Each row is a point. Each copy is the shape, with its points in the same order, turned, moved and blurred by noise. Some copies are also mirrored. Which?

Shape (9 x 3):
-40 -41 -37
23 -56 52
22 -56 69
-31 -18 -34
13 33 13
-36 -15 -6
-8 0 20
16 -51 10
-8 24 11
Copy 1 (9 x 3):
-64 -26 40
46 -45 72
57 -47 76
-50 -18 16
25 -10 -21
-34 -46 18
8 -38 12
8 -17 65
5 -28 -16
Copy 1 is: mirrored
Copy 2 (9 x 3):
-35 -51 -55
57 -57 16
60 -64 27
-41 -27 -40
-11 13 20
-35 -42 -14
-10 -19 14
29 -42 -24
-22 -1 16
Copy 2 is: only turned
Copy 3 (9 x 3):
11 66 35
-19 -36 49
-31 -51 57
5 55 12
-21 -2 -40
-19 46 14
-28 7 -3
10 -11 36
-30 13 -29
Copy 3 is: mirrored

Shape (9 x 4):
25 32 12 -37
-17 43 20 16
39 25 40 -12
57 54 28 -18
-34 -10 -68 27
-43 -8 -51 31
-49 -33 -10 30
-39 2 42 -40
-32 -40 37 -28
Copy 1 (9 x 4):
-10 27 3 -37
30 15 25 22
-13 25 44 -28
-7 60 41 -39
-22 3 -47 76
-10 -5 -36 77
-16 -44 -3 64
18 -45 8 -20
-20 -63 10 -6
Copy 1 is: mirrored
Copy 2 (9 x 4):
12 5 26 19
-14 24 -30 41
-8 -1 38 54
20 3 50 57
27 -31 -74 -18
14 -25 -80 -16
-33 -38 -72 -3
-57 14 7 -11
-65 -21 0 -15
Copy 2 is: only turned
Copy 3 (9 x 4):
33 7 -41 14
-19 38 6 23
45 3 1 19
50 7 -20 52
-81 -31 -28 -22
-74 -11 -9 -33
-65 -2 26 -47
21 47 -13 -35
25 36 4 -68
Copy 3 is: only turned
Copy 4 (9 x 4):
-23 -45 11 -3
-27 23 27 -2
-13 -38 41 1
-43 -56 47 14
18 45 -53 55
20 49 -34 39
58 47 -13 19
6 1 5 -59
56 -10 2 -36
Copy 4 is: mirrored

Shape (10 x 4):
-2 -19 -5 24
45 -17 -21 -68
-1 11 13 -3
19 -21 -21 13
-30 -10 33 16
42 -20 14 -18
23 60 -10 15
-7 -7 -19 16
24 -16 -4 19
-95 -2 11 29
Copy 1 (10 x 4):
6 12 -23 32
-36 11 -25 -68
20 14 10 -3
-6 22 -31 11
33 -14 14 26
13 9 -36 -34
20 68 23 -9
-7 19 -11 23
12 22 -32 11
6 -29 54 80
Copy 1 is: only turned
Copy 2 (10 x 4):
12 7 26 28
-37 9 21 -63
15 -1 -11 3
5 15 38 7
34 -24 -2 24
15 3 28 -38
22 59 -27 9
2 12 20 26
18 17 31 -1
7 -50 -24 91
Copy 2 is: mirrored

Shape (10 x 6):
4 -35 4 -23 36 -26
30 -49 32 -18 7 -10
20 -95 7 -26 25 18
10 55 40 17 -52 -8
-10 17 19 69 -15 25
1 74 32 13 -35 38
-20 -31 -2 -33 -7 -6
34 43 -14 15 -25 4
12 33 6 13 -50 22
23 -24 22 -38 38 21
Copy 1 (10 x 6):
10 12 -10 24 30 -5
36 -13 -1 6 9 -18
44 -50 -10 55 18 -13
-30 10 31 -80 -38 3
-35 6 64 -9 -62 1
-35 1 35 -70 -57 50
-16 -26 -3 4 29 5
-38 6 -13 -37 -58 6
-36 -23 15 -47 -50 10
33 -4 -14 16 7 31
Copy 1 is: only turned
Copy 2 (10 x 6):
-27 -3 -26 -20 -18 -9
-23 2 18 -16 -35 -20
-23 -48 12 -37 -70 -3
0 54 42 70 23 -2
25 0 45 33 33 48
33 55 28 84 1 33
-48 -15 -9 28 -34 13
27 9 6 66 17 -13
9 14 31 79 3 6
-1 16 -15 -9 -58 2
Copy 2 is: only turned

Shape (11 x 6):
19 62 -26 30 -34 -12
-48 10 39 12 -42 40
37 45 21 8 -33 39
-34 12 12 -26 8 58
-38 39 -45 50 -35 18
-30 16 51 -35 -66 14
-48 -25 -39 -19 -60 -28
20 21 -37 -30 -4 -4
5 -35 -45 -37 -20 5
42 -29 31 20 -3 -41
-8 -22 45 -36 14 38
Copy 1 (11 x 6):
-48 33 -33 56 19 13
-50 76 4 -44 -25 -3
-13 88 -31 35 -20 -18
-2 61 -32 -48 -19 22
-88 22 -33 9 16 12
-20 95 31 -35 9 -9
-37 -1 8 -39 61 -17
21 22 -43 10 39 10
16 -5 -48 -37 47 -30
19 2 32 37 -20 -28
38 56 5 -52 -40 -1
Copy 1 is: only turned
Copy 2 (11 x 6):
11 32 73 -41 8 -18
-72 -14 54 29 -2 -7
-40 -4 62 -45 8 29
-29 -13 37 36 -26 46
-7 48 87 26 14 -17
-73 6 23 -12 -55 -5
-21 63 -10 18 -31 -47
22 29 15 -27 -20 23
-13 54 -25 8 -2 15
-13 -35 -39 -44 24 -31
-51 -33 -12 15 -31 32
Copy 2 is: mirrored
